Every row gives one point. Each table stands for the endless flat space through its points: a line for two points, a plane for three, and so on. Write the one point that lies in both, or say that there is none.
In the rows, zero is written as 128.

First, 3 rows:
[[132 171 150 133]
 [153 125 105 123]
 [165 173 135 183]]
Second (2 x 4):
[[157 163 116 131]
 [145 160 143 158]]
They share: [149 161 134 149]

First, 4 rows:
[[165 151 120 152 142 130 110 102]
 [165 181  88 142 115 145 128 114]
 [165 133 136 160 158 116 102  96]
 [135 195 120 173 132 177 147 147]]
Second:
[[168 132 172 136 177 141 162 132]
 [152 169 118 167 131 157  90 104]
 [183 146 130 139 137 145 106 106]]
They share: [153 159 136 160 147 153 114 114]

First:
[[161 146  81 154 175 143 182 135 131 153 136 129]
 [174 178 100 154 187 121 167 167 136 185 116 121]
 [155 127  74 159 165 154 189 109 116 138 159 145]
 [137 134  84 163 139 167 173  78  92 141 193 177]]
Second:
[[136 170  97 163 149 147 154 117 112 157 159 155]
 [102 179  99 192 155 133 136 110  96 166 134 151]
 [114 159  89 174 159 149 154 102 104 170 136 147]
 [156 135  84 139 157 217 171 116 164 134 163 161]]
They share: [142 160  92 154 151 155 163 113 116 159 160 153]

First (4 x 18):
[[127 119 147  53 132  70 158  48 110  68 119 166  98 141 146 111  95 139]
 [153  97 167 145 134 150 176 142 178 120  79 128 164 103 146  95  93  91]
 [130 103 182 158 160 139 142 158 176 114  77 141 167  98 156  80  94  92]
 [149  97 149 105 120 134 198  96 162 102  99 130 152 123 148 107 107  93]]
Second, 2 rows:
[[121 106 186  85 149  94 171 100 148  76  71 149 143 119 144 100 115  76]
 [145 112 144 121 137 136 153 118 142 106 119 131 143 107 150 106  85 136]]
They share: no point

First, 4 rows:
[[127  82 184  76  78  67 126 141 157  89 133  89 169 173  68 123 148 113
  114  87 123  52 178  81]
 [105  88 178 105  88 130  96 112 113 142  96 112 128 140 126 144 136 103
  100  83 123 115 130  78]
 [113 100 158  80 110 101 100  79 120  83 120  73 159 196 105 134 160  97
  147 101 174  81 167  63]
 [ 95 118 126  97 122  94 122  68 122  50 159  90 180 203  93 149 122 113
  161 113 188  76 159  92]]
Second, 2 rows:
[[ 91 100 162 113 110 106 128  96 143  86 148 104 156 170 120 152 106 121
  108 101 137  89 132  94]
 [116 100 147  88  80 106  98 116  98 116 108 114 156 155  75 137 146 101
  143  86 152  94 162  89]]
They share: [101 100 156 103  98 106 116 104 125  98 132 108 156 164 102 146 122 113
 122  95 143  91 144  92]

First (5 x 24):
[[110 150 160 118 188 175 165 167 167 108 100 158  96 128 126  80  97 186
  111 179 106  64  76 151]
 [131 141 189 104 155 161 141 168 124  93 113 148  91  72 157  70  93 121
  114 208 108 112 110 113]
 [140 136 153 101 203 106 170 140 189  95 102 146 157 145 145 110 151 174
  153 161  96  94 106 142]
 [186 190 158  84 142 177 132 162 119 132 105 182 103 111 121 138 121 128
  185 137 133 128 164 129]
 [160 136 160  92 176 101 145 137 169 100  96 142 158 132 152 124 157 148
  165 153 116 116 128 133]]
Second:
[[132 138 191 123 151 133 139 160 183 115  95 178  85 131 148 116 129 168
  137 175 130  68  96 163]
 [134 141 182 117 155 140 139 159 173 114  94 169  94 128 144 112 125 165
  136 171 129  76  99 156]
 [137 162 179 117 128 131 148 183 149 105  79 148 124 152 153 103 116 147
  130 183 120  94 102 177]]
They share: [138 147 164 105 163 154 139 157 153 112  92 151 112 122 136 104 117 159
 134 163 127  92 105 142]

First:
[[143 138 154  98  97 144 133 141 155 127 132 106 185 140 128 105 114 130
  104 135  98 102 169 123]
 [113 104 123  84 132  67  92  94 159 119 108 135 102  79  95  80  49 141
  169 110 101 122 135 165]
 [130 124 112  81 143  63  64  79 140 143 112  99  92  84 106  75  71 144
  146 115 113 143 135 162]
 [ 97 102 153  80 124 107 109 119 154 121 102 141 126  74  75  93  66 152
  182 130  78 109 167 174]
 [100  78 142 103  95  93 167 136 205  65 114 195 154 107 102  96  26 123
  175  99  88  72 131 141]]
Second:
[[108 140 127 108  91  74 111 111 147  90 121 105 170 111  93 110  95 171
   81 103 102  81 120  82]
 [150 122 137  86 123  97 148  87 161 136 142 148 180 115 111  81 121 142
  109  96  46 111 163 123]
 [ 89 117 131  88  79  86 107 108 151 124  94 132 154 123 126 123 101 166
  122  99 127 114 122 112]
 [138 118 103 112 143 137  92 113 171 132  86 116 104 117 127  65  77 114
  173 132 108 147 177 169]
 [151 127 129 104 157 140 121 102 161 116  88 132 132 147 108  67 113 110
  172 125 101 174 154 148]]
They share: no point

First, 3 rows:
[[101 107 118 112 156 147 115 119 114 163 106 131 126 117 135 142  95  84
  120 146 105 117 158 138]
 [115 112 130 114 167 142 116 125  98 148 107 122 136 104 138 137  88  81
  119 137 107 100 176 139]
 [ 80  86 103 100 132 171 127  89 141 184 133 131 102 132 111 145 119 108
  123 152 102 144 128 111]]
Second (5 x 24):
[[106 113 154 115 158 151 144  86 144 147  97 108 141 125 129 126 106 127
   96 152  89 113 126  63]
 [ 62 112  91  97 158 114 144 114 111 147  91 122 159 112 118 128 139 122
   85 138  92 123 144  88]
 [ 86 104 148 124 152 175 121  97 135 172 106 127  95 123  95 167 117 102
  104 123 107 110 149  72]
 [ 65 115  85  87 128 142 125 141 100 180 133 126 119 101  78 150 136 104
  101 125 103  97 183 119]
 [108 122 189 143 138 192 116  94 173 187 109 128  79 132  84 182  97 118
   99 142  96  89 132  42]]
They share: no point

First (3 x 24):
[[111 163 123 148 197 109  77 136  90  94 123 121 138 110 155 131 131 124
  133 109 129 124 148 119]
 [ 79 129  89  90 153 101  87 108  74  94  95 109 138  80 105  73 167 144
  175 141 169 178 144 159]
 [ 99 151 110 128 185 106  78 127  82  92 111 120 135  98 135 111 144 132
  147 122 143 144 147 133]]
Second:
[[115 170  92  65 203 116  88 136 138  98 191  77 194 117 156 101 151  95
  125  89 167 165 129 120]
 [ 84 193 106 124 166 151 144 145  55 114  66  46 110 162 175 117 155 119
  155 152  81  81 134 132]
 [ 89 203  84 116 165 112 114 122 106  90 172  92 153 123 147  80 148  93
  136 151 109 126 188 131]
 [114 133 111 112 159 103  91 102 119  97 148 118 191  85 113  85 122 115
  177  73 175 166 136 163]
 [144 151 118 152 126 106  72 117 127 138 106 128 150  80 119  56  85 122
  150 126 151 161 155 117]
 [115 144 113  65 212 132 115 101 136  85 165  87 183 122 128 123 146 115
  153  52 189 164  91 167]
 [151 141 140 171 122  94  60 105 136 144 101 144 121  75 131  76  90 148
  126 141 161 165 158 100]]
They share: [103 150 116 123 159 107  96 120  98 106 125  97 156 107 150 106 143 126
 154 111 145 139 144 135]

First:
[[ 99  67 110 184 114  98 126  73 102  99 176 154  75  90 164 166 131 166
  136  43 103 146 135 166]
 [192 128  94 183  45  89  59 119 189 117 186  99 191 125 123 163  95 122
  153  88  73 193 115 121]
 [151 104  75 164  96 103  71 127 151 102 176  87 161  94 149 162  99 119
  147  70  80 183 114 135]
 [168 100  92 150  92  92  78 130 148 132 155 105 168 106 175 163  90 136
  163 118 103 151 143 142]
 [108 111  99 123 151  92 124 111  50 120 118 144  55 117 110 133 169 153
  152 109 124 106 102 160]
 [190 143  54 189  69  86  97 120 129  81 148  97 152 117 118 156 124 117
  161 103 138 157  95 102]]
Second:
[[150  98  94 162  96 110 124 134 130 134 161 124 146 109 112 155 106 136
  168  92  88 140 107 139]
 [143 122 104 163  80 119  80 136 125 113 168 119 128 116 152 158 125 135
  149 102 110 130 116 132]
 [144 114  98 124 144  56 100  90  80 132 103 138 110  99 128 137 136 126
  154 112  68 184 117 149]]
They share: no point

First:
[[149  72 132 148 140  80 124 161 112  98 101 161 119 135 140 128 139 144
  175 102 105  75 119  92]
 [129  94 137 141 170 120  94 117 141 135  65 139 163 136 143 119  81 171
  128 118 132 103 171 130]
 [145  64 121 149 143  71 123 168 121  88 100 177 113 148 148 142 150 159
  174  95 112  67 113 105]
 [145 118 181 125 140 146 132 123 109 145  91  99 155  88 109  73  63 111
  132 128 100 115 179  72]]
Second, 4 rows:
[[162  71 171 128 118 137 110 140 139 125  97 135 131 133 144 119 104 132
  160 105 107  72 141 100]
 [104 104 116 156 171  81 151 146 107 111  69 169 130  78 130  73 120 142
  130 111 101 128 176  89]
 [139 111 163 134 147 111 127 142 148 123 115 154 123 120 123 100  98 124
  176 117 134 107 170  76]
 [170  46 168 128 104 148 103 139 127 124  79 126 137 134 158 126 111 139
  143  96  86  54 124 116]]
They share: no point
